Each row of a before or after table is a point. The points were changed in one or more steps. Then noise was added and the rows were shuffled. The steps act on columns, c1 being the first. What was done? A step turns or swaps two columns, mirrors them in a line or flattens them onto one, adds a multiple of one to another, or multiplies or shifts one. Angles are multiples of 10 degrees, from the lower column toward the higher: turns from -170 to 170, lines from 10 to 170 but not 90. Use the fewest steps. Two steps may share a column if one is a turn and the other turns, adds or multiplies; they go together, in the order done. Otherwise the lowest column goes first.

Before, 12 rows:
array([[  5, -40, -26],
       [  8,  -9,  40],
       [ 18,  -3,  18],
       [ -5, -22,  38],
       [-16,  27,   7],
       [-46,   9,  44],
       [  6,  -7,  -4],
       [  9,  53,  -9],
       [  0, -30, -17],
       [-13, -36,  18],
       [-24,  45, -22],
       [-17, -42, -23]])
After:
array([[-21,  27,  -6],
       [-61,   8,  39],
       [ -7, -22,  49],
       [ 10, -10,  45],
       [ 12,  53, -36],
       [-16, -36,  37],
       [ 23,  -3,  19],
       [  1, -29,  -3],
       [  8,  -8,   1],
       [  7, -40,  -7],
       [-22, -43,  -2],
       [-32,  46, -45]])
Steps: multiply c1 by 1.3; add -0.5 times c2 to c3

Before (8 x 4):
array([[ 60, -20, -27,  -1],
       [  5, -23,  -7,  12],
       [  9,  40, -37,  -4],
       [-21,  34,   5,  20],
       [ -4,  22,   7,  -6],
       [  0,  25, -17,   3],
       [ 12,  22,  -9,   4],
       [-42,  -2, -14, -20]])
After, 8 rows:
array([[ -9,  -1,   6,  10],
       [ 21,   0,  24,  22],
       [-58,   2, -29,   0],
       [ 40,   0, -34, -20],
       [  3,  -1, -14,   5],
       [-11,   1, -38,  -2],
       [  3,  -1,   4,  -8],
       [-10,   3,  -6,   7]])
Steps: multiply c1 by -1; multiply c2 by 0; add 1 times c4 to c3

Before, 12 rows:
array([[  9, -19,  -8,  12,  -3,  -8,  -2,   1],
       [-20,   9,  28, -46,   6,   0, -11, -18],
       [-20, -24, -15,  21, -52, -28, -36,  17],
       [-20, -18,   0,  19, -17,  60,  -9,  25],
       [ 14,  -2,   4,  27, -12,  12,  19, -39],
       [ 15,  -4, -56,  18, -52,  23,  -4,  26],
       [ -3,   7, -13,   6,   0, -10, -21, -18],
       [ -2,  -4, -11, -33,  10, -32, -35, -18],
       [ 17,  12,   4,   5,  31, -46,  32, -12],
       [-10,  16, -24,   9,  -6,   5,  16, -14],
       [ -8, -29,  12,  -6, -23,  -2,   2, -46],
       [ 13,  26,  12,  -2, -19,   4, -15,   6]])
After, 12 rows:
array([[  6,  20,  -5,  -3,  12, -10, -12,   6],
       [  4,   2,  11,  10, -33, -33, -45,  19],
       [-26, -11,   0, -19,  -2,  11, -25, -13],
       [ 25,  17,  47, -23,  -6, -10,  -8,  13],
       [  8, -20,  30,   6, -46,  -3, -21, -15],
       [ -2,  -8,   9,   0,   6,  -9, -31,  21],
       [ -2, -18,   1,  -6,  10,   6,   6,  28],
       [ -9,  10,  36, -12,  26,  15,   8,  16],
       [ -8,  13, -50, -52,  19,  25, -14,  36],
       [ 26,   2, -21, -17,  19,  51, -19, -13],
       [-21,   1,  12,  31,   5, -40,  22,   1],
       [ 31,   5, -22, -52,  21, -38, -46,   5]])
Steps: turn c1 and c2 by 140 degrees; add -0.3 times c1 to c6; mirror c3 and c8 in the line at 150 degrees; swap c4 and c5; shift c7 by -10

Before, 12 rows:
array([[ -2, -19, -12,  25, -23,  38,  -5,  -9, -18],
       [-22,  21, -20,  25,  -3,   2,  -8,  -1, -48],
       [-16,  -6, -22, -35, -19, -16, -22,  24,  26],
       [ 41,  30,  11,   2,  46, -17, -11, -26, -36],
       [ 14,  -2,   7, -16,  36,  29, -17,  21, -20],
       [ -5, -11,  15,  29,  -1,  12,  -8,  -9,  24],
       [-14,  23, -55, -27, -26,   7, -30,   5,  29],
       [  5,  19, -45,   2, -13,   1,   4,  39, -34],
       [ -3,  35, -44,  24, -28, -12,  -5,  10,  26],
       [ -4,  35,   8,  19, -32,   8,   7,  12, -14],
       [ 18, -31, -51, -28,  -3,   9, -21, -21, -33],
       [ 28,  36,  11,  28,   3, -14, -34,  22, -18]])
After, 12 rows:
array([[ 14,   3,  -5, -15,  35, -14,  14,  33, -20],
       [ 22,  -4,  21, -34, -20, -28,   1,  -9,  28],
       [ 23, -25, -26,  28,   5, -24,  33,  -8, -19],
       [ -2, -27, -25,  18, -31, -10,  -9,   8, -17],
       [ -3, -39,  30,   1, -13, -38,  -7,   7, -35],
       [ 21, -28,   4,  23,  -2,   1, -31,   1, -49],
       [ 19,   2,  60, -29,  -2,  19,  14,   6, -33],
       [  9,  10,  19,  24, -22,  17,  -5,  35, -18],
       [  0, -21, -26,   2,  48,  23,  32, -19, -38],
       [  2, -54,  20,  23, -28, -10,   6, -12,  28],
       [  6,  17,  -6,  29,   1,  12,   7,  10,  25],
       [ 29, -46,  37, -26, -26,  -5,   6,   9,  30]])
Steps: add 0.3 times c9 to c1; turn c1 and c7 by 110 degrees; turn c2 and c3 by -150 degrees; turn c6 and c8 by 80 degrees

Before, 11 rows:
array([[ 16,  -9, -12, -12, -13,  12, -14,  11,   2, -14, -22],
       [  2,  -7,  -5,   1, -16,  14,  -6,  10,  -1,  27,  29],
       [ 32,  -8, -12, -11,  -8, -60,  -1,  13,   1,  -4,  -4],
       [  8,  38,  -5,  28,   0,  13, -21,  -9,   7, -18,  15],
       [ 19,  -9,  -5,   1, -18,  17,  -6, -22,  -3,   2, -24],
       [ 11,   5,  13,  10, -16, -33, -25,   8,   3,  -8, -21],
       [ 11,  -7, -21,  -1,  -5,  10,  -2,  12,   1,  51,  -5],
       [ -1,  55,  29,   3,  15,   7,  -6, -27,   6, -18, -17],
       [  0,  -4,  -8,   2, -19, -19,   8,  -1,  16, -12, -28],
       [  4,  -7,  -1,  -9,  21, -11, -21, -23,  54, -18, -13],
       [ 15,  -9,  19,  28, -15,  15,  12,  11,   2,  -5, -26]])
After, 11 rows:
array([[  0,  -3, -10,  16,  20, -18,  14,   1,  12, -13, -20],
       [ 34,  -8, -13,  16,  -1, -59,  -2,  12,   1,  -5,  -3],
       [  3,  -8,  -4,  11,  16,  14,  -6,  12,   3,  28,  26],
       [ -2,  54,  29, -16, -14,   8,  -6, -29,  11, -20, -18],
       [  8,  41,  -7, -19,  16,  11, -20,  -8,  15, -20,   6],
       [ 15, -10,  19,  -9,  31,  13,  11,  11,  -1,  -5, -21],
       [ 11,  -6, -19,   6,   1,   6,   0,  13,   1,  49,  -7],
       [ 16,  -9,  -5,  17,  19,  17,  -4, -24,  -4,   2, -26],
       [ 14,  -9,  -9,  22,   9,  14,  -8,  14,   7, -13, -26],
       [ 15,   3,  12,   6,  23, -32, -21,   8,  13,  -7, -31],
       [  7, -11,  -2,  -8, -25, -11,   0, -22,  56, -19, -16]])
Steps: multiply c5 by 1.3; turn c4 and c5 by 140 degrees; turn c7 and c9 by -20 degrees; add 0.5 times c7 to c11

Before:
array([[ 21,  -3,  -7, -10, -12,  -8,  18, -10,  12,  -6,  26,  -9],
       [-13, -11,  23,  -3,  22,   0,  -1,   3,  30,  30,  11, -12],
       [ 22, -16,   6,  -8,  31, -26,  19,  24,  12,  -9,  43,  20],
       [ -7, -18, -18, -17,   6,  -2, -34, -19,  39,  -7,   5,  25],
       [ -8, -27, -25,  32,  37, -38,  17,   8,  15,  12,  -4,  31],
       [-35,   1, -31,  19, -14,   1,  24,  43,  34,  -8,  -4,  37],
       [ 15, -15,   3,   8,  10, -25, -17, -21,  53,  -7,  35,  -5],
       [-13, -23,  30,  38,  38,  19,   3,  25,   0,  28,  30,  38],
       [ 18, -28, -20,  35, -14,  -8, -25,  29,  26,  36, -17,  -9],
       [-29, -17,  33, -23, -28, -28,  -2, -14,  15, -14,   6,  12],
       [ 17,   1,  -3,  -5,  -5, -28, -25,  -2,   1,  54,  22,  53],
       [  4,  39,   9, -23, -10, -25, -19, -16,  14,  -1, -11,  10],
       [ 27,  29,  30,  -5,  15,  26,  34,  10,  41,  12, -18,  12]])
After (13 x 12):
array([[ 33,  -9,  27, -25,  24, -10,  23,  -5, -37,  14, -16,  19],
       [ -3,  -1,   8,  -6,  41,  27, -29, -18,  -1,  -4,  -8,  19],
       [  2,   0,   2,  19, -17,  55,  -9, -25, -35,   0,  33,   7],
       [ 12,  -1,  -1,  17,  -2,  -3, -22, -14,  56,  52,  24,  62],
       [-30,  11,  35, -18,  -6,  38, -14,   3, -12, -15,   3,  21],
       [-14,   2, -20,   8, -16,  26, -40, -15, -38,  -7,   4,  36],
       [  3, -12,  30,  30, -35, -29,  28,  28,  13,  27,  28,  53],
       [-11,   5, -30,  -3,   1,  18,  30,  55, -38,  -7,  -5,  47],
       [-10,  -8,  19,   0, -18,  -1,  -5,  13,   4,  25,  13,  -2],
       [ -6, -10, -25,  16, -39,  34,  37,   8,  13,  13,  -3,  37],
       [ 12,   5,  -7, -17,   2,  18,   5, -15, -12,  -7,  28,   2],
       [ 28,   9, -20,  45, -25,   2,   3,  17,  15,  39, -15,   3],
       [ 33, -13,   7, -20, -27,  32,  13,  15,  -7,  -7,  47,  31]])
Steps: turn c1 and c8 by -30 degrees; turn c2 and c5 by 110 degrees; multiply c2 by 0.4; turn c4 and c7 by 40 degrees; add -1 times c10 to c9; turn c6 and c9 by -150 degrees; shift c12 by 10

Before, 10 rows:
array([[-16,  -4, -11, -28,   1,  15,  20,  24,  -1,  -8,  -2,  18,  -1,
         13],
       [  1,   8,  18, -23, -24,  19,   9,   6,  11,  -8, -15,  23,  -7,
         -2],
       [ -4,   2,  -5, -10,  22,  12,  -2,  -5,  10, -28,  28,  26, -17,
         16],
       [ -1,  28,   2,   8,  20,  16,  12, -16,  17, -12, -19,   9,   2,
          8],
       [  6,  -8,  -7,   0, -19, -18,  19,  -9,  -7,   2,  10,  14,  27,
        -23],
       [-15,  29, -23, -30,   8, -10,   8,   1, -11,  13,  29,  -1,  16,
          4],
       [-28,  12,  14,   2,  -1,  15,  15,  16,  31,   5, -11,  -7, -10,
        -29],
       [  3, -12,   3, -10,  15, -11,  -7,  19,  16, -17,   3,  -7,  14,
         15],
       [  9,   1,  19, -12, -18, -10,  29, -10,  -3,  15,  -7, -12,  -5,
         -3],
       [-17,  12, -24,  18,   5,  13,  -8,  11,  20, -17,  27,  -4,  11,
         -5]])
After:
array([[-21,   2,  13,  24,   8,  15,  11,  24,   2,  -4,   0, -16,  -1,
         16],
       [ -4,   3, -30,  -6, -11, -18,   2,  -9,   9, -15, -18, -17,  27,
         -4],
       [ -3,   3,  18,  -1,  35,  12,   1,  -5,  -9,   5,  60, -29, -16,
         11],
       [-28,   5, -31,   3,  -4,  15,  15,  16, -32,   1, -13,  15, -11,
        -27],
       [ -5,  -2,   3,  12, -22, -10,   3, -10,   2,  -8, -33,   3,  -5,
        -20],
       [-14, -31,  -3,  28,  -7, -11,   8,   0,  -5,  13,  41,  -9,  16,
         23],
       [ -6, -16,  10, -14,  19,  16,   2, -17, -29,  11,  10, -14,   2,
          3],
       [ -4,  -1,   3,  15,  -5,  18,   2,   7, -14, -24, -51, -26,  -7,
        -18],
       [-10,   0, -14, -14,  17,  15,   5,  11, -23,  -4,  34,  15,  11,
         20],
       [  4,  18,  20,  14,  24, -11,  -3,  20,  -8,   4,  25,  11,  14,
          4]])
Steps: flatten c1 and c7 onto the line at 150 degrees; turn c2 and c9 by -150 degrees; multiply c14 by 1.3; turn c3 and c14 by -70 degrees; add -0.5 times c8 to c12; turn c4 and c12 by 160 degrees; add 1.5 times c5 to c11; turn c5 and c10 by 60 degrees

Before:
array([[ 12,   3,   4, -15,  -9, -19,  -9, -14,   0,  -2,   0,   9,   0,
          0,   6,  -4, -12,   7,   2,  -3],
       [ -3,  -9,  -8,   6, -14,  -2,   5,  21,  -1,   7,  -1,   1,   0,
          4,   2,   5,   0,   7,  14,  11],
       [ -4,  -3,  -2,   6, -11,   3,  18,  20,   9,  -3,   0,  -1,  16,
        -15,   8, -11,  -8,   1,   4,   9],
       [ -3,  11,  -8, -11,   1,  -8,  -9,   4,  10,   5,   2,  10,   4,
         -9,   8,  24, -15, -10, -22, -20],
       [ -3,  20, -14,   0,   5, -16,   0,   4, -18,  11,  -3,  14,  10,
        -17,   3,  15, -10,   0, -20, -15],
       [ 19,   3,  -4, -18,  10, -11,  -7,   8,   0,  -4,  -4,  12,  -3,
         -3,   8,   3, -12,   6,  -8,  13],
       [-11,  13, -17,  10,  19,  -3, -12,   1,   2,  12,   4,  14,  -1,
        -17,   8,   6,  -2,   3, -19, -25],
       [ -5,  -6,   2,  16,  -6, -11,   0,  23,   6,  -5, -11,  -9,   9,
        -11, -13,  -2,  -5,  -2,   8,  10],
       [  1,   5,   7,  23, -18,  -1,   9,  25,   5,   2,   5,  -9,  -5,
         -5,  -2,  -6, -17,   7,   3,  17],
       [ 15,   5,  -9, -21,   1,  -1, -13,   1,  -3,   4,   4,   0,   6,
         -8,  -9,   4, -20,  17,   5,  -2],
       [  2,  -2,   0,  16, -12,   3,   8,  15,   1,   9,   1, -11,  -3,
        -23,   2,   0,   0, -13,  11,  17],
       [  4,  19, -14, -23,   9, -14, -12,   0,  -7,  -8,   0,  -9,  -2,
          4,  10,   2, -15,   6,   1,  -4],
       [  0,   1,   1,   7,  -4,  -1,  20,  18,   6,   6, -16,  -4,  -9,
        -10,  -5,  -3, -15,   5,  20,   6],
       [  0,   1,   3,  12,  -8, -13,  16,  31,  11,   3,  14,   0,   0,
        -13,  -8,  -5,  -4,  -4,  22,  12]])
After:
array([[ -4,   4,  -1,   4,  -9,  24,  56,  20,   7, -12,   1,   0,  15,
          1,   8,   1,  -7,   2,   4,  10],
       [  2,  -2,   4,  11,  -7,   7,  48,  33,   9,  -7,  16,   0,   0,
         -1,  -8,   3,  -5,  -5,  26,  13],
       [  4,  19, -13, -20,  11,   4, -38,  -2,  -7,  -1,   0, -10,  -5,
          0,  12,   7, -14,   6,  -1,  -4],
       [  1,  -3,  -1,   7,  -3,  21,  62,  18,   9,  -3, -16,  -5, -11,
         -3,  -5,   0, -16,   5,  21,   7],
       [  2,  -3,  -1,  15, -11,  24,  24,  15,   3,   3,   1, -10,  -5,
          0,   1,  -6,   0, -14,   9,  17],
       [ -1,  15,  -8, -11,   1,   9, -28,   1,  10,  27,   1,  10,   4,
          0,   6,  -4, -14, -10, -22, -22],
       [ 14,   8, -10, -21,   1,  21, -37,  -1,  -4,   6,   5,  -1,   5,
         -1, -10,  -1, -19,  17,   8,  -1],
       [ -2, -10,  -9,   5, -14,  18,  13,  23,  -4,   6,  -1,   0,  -1,
          1,   1,  -1,   1,   6,  14,   8],
       [ 14,   4,   4, -15, -10,   1, -28, -16,   0,  -5,   0,   9,   0,
          0,   6,   0, -12,  10,   4,  -1],
       [ -5,  -1,   1,  13,  -6,   8,   1,  24,   8,  -5, -12,  -7,   8,
          1, -12,   4,  -5,  -2,  10,   7],
       [  0,   3,   8,  22, -17,  20,  28,  25,   4,  -7,   4,  -9,  -6,
          1,  -1,  -3, -16,   7,   3,  17],
       [-10,  13, -18,  10,  18,  16, -35,  -2,   1,  13,   4,  13,   0,
         -3,   6, -15,  -1,   4, -18, -26],
       [ -3,  23, -13,   1,   3,   4,  -2,   6, -18,  19,  -5,  15,   9,
          1,   3, -11,  -9,   2, -23, -15],
       [ 19,   0,  -3, -18,   9,   9, -21,   8,  -3,   2,  -3,  13,  -4,
         -2,   9,   4, -11,   7,  -7,  15]])
Steps: add 0.5 times c13 to c2; shift c6 by 20; multiply c7 by 3; add -0.3 times c19 to c10; turn c10 and c16 by -70 degrees; multiply c14 by 0

Before (10 x 24):
array([[ 14,   6,  -8, -10,  10,   0,  23,  -7, -19,  -9,  -4,  14,   1,
         19,   3,   6,  -9,  -3,  -5, -22, -21,  10,   3,   3],
       [ 12,  -9,   3, -13,   7,  -1,   2,   0,  -2,   3,  -1,   9,   3,
         20, -21,  13,  -6,  -6,  -2,   1,  -2,   1, -10,   5],
       [  5, -27, -27,  24,  -7,  -1,  -9,   3,  30, -13,  19,  -9,  14,
         -7,   9, -18,  11,  13,  11,  13,  -8, -25,   8, -10],
       [  5, -25, -16,   6,   0,   7,  -4,  -5,  -9,  -5,   7,  15,  10,
          1,  12, -29,  11,   2,  18,  16,   5, -14,   2, -30],
       [ 10, -11,   1,  35,  14,   8,  13, -21, -10, -10,  16, -18,  -3,
        -22,  -5,  -3,  25,  13,   8,   5, -11,  21, -19, -15],
       [-10,  -7,   4, -14,  27,   5,  13, -15, -16,   0, -16,  20,  13,
         23, -22,  18,  18, -18,  -6, -12,  11,  17,  10,  16],
       [ -2, -13,  -4,   9,  -7,  -5,  -8,  -4,   0,  -4,  -5,  -7,  -3,
          3,   2,  -7,  17,   3,  10,   1, -18, -26,   2, -16],
       [  0,   8,  11, -19,  31,  -9,  19,  10,  -7,  -4,   4,  -3,  -7,
         10, -11,  17,   7,  -2,  -5,   2,  -1,  14,  13,  13],
       [ 11, -20, -11,   3,  -2,   0, -18,  -8,  13,   1,   8,   6,  -1,
        -16,  -9, -13,  23,  19,   8,   0,  -7,  -3,  10, -11],
       [ 23, -10,  -5,  -1,   6,   7,  -3, -13,  18,  -5,   6, -17,   1,
         -1,  11, -13,  12,  -5,  12,  -5,  -9, -12,  -1, -15]])
After:
array([[ 11, -20, -11,   4, -12,   0, -17,  -8,  13,  -5,   7,  19,   0,
        -16,  -9, -13,  23,  19,   8,  -1,  -8,  -4,  19,  10],
       [  9, -11,   2,  36,   4,   8,  13, -21, -10,   4,  14, -55,  -3,
        -23,  -5,  -3,  25,  13,   8,   5, -14,  28, -14,  18],
       [ -2, -13,  -4,   9, -18,  -4,  -8,  -4,   1,  -1,  -8, -21,  -3,
          3,   3,  -7,  16,   3,  10,   1, -17, -23,   9,  16],
       [  4, -25, -16,   6, -10,   7,  -4,  -5,  -8,  -5,   7,  45,  11,
          1,  13, -29,  12,   2,  17,  16,   4, -10,  15,  30],
       [  0,   8,  11, -20,  21,  -8,  19,  10,  -8,   8,   4,  -9,  -7,
         10, -11,  17,   7,  -3,  -5,   3,  -1,  17,  10, -12],
       [ 11,  -9,   4, -13,  -2,  -1,   2,   0,  -2,   0,  -1,  26,   3,
         20, -21,  12,  -6,  -7,  -2,   1,  -2,  -1,  -5,  -5],
       [ 14,   6,  -8, -10,  -1,   0,  23,  -6, -18,   9,  -8,  42,   2,
         19,   3,   6,  -9,  -2,  -5, -22, -20,  17,   0,   1],
       [-10,  -7,   4, -15,  18,   5,  13, -15, -16,   6, -14,  60,  13,
         24, -22,  17,  18, -18,  -7, -12,  14,  17,  13, -16],
       [  5, -27, -27,  23, -17,  -1,  -9,   3,  30,   9,  17, -27,  14,
         -7,   9, -17,  11,  13,  11,  12, -11, -16,  21,  14],
       [ 23, -11,  -5,  -1,  -4,   7,  -4, -13,  18,  -1,   4, -51,   1,
         -1,  10, -13,  11,  -6,  12,  -5, -10,  -8,   4,  16]])
Steps: add -0.5 times c2 to c23; shift c5 by -10; add -0.7 times c10 to c22; turn c10 and c24 by -160 degrees; turn c11 and c21 by -10 degrees; multiply c12 by 3
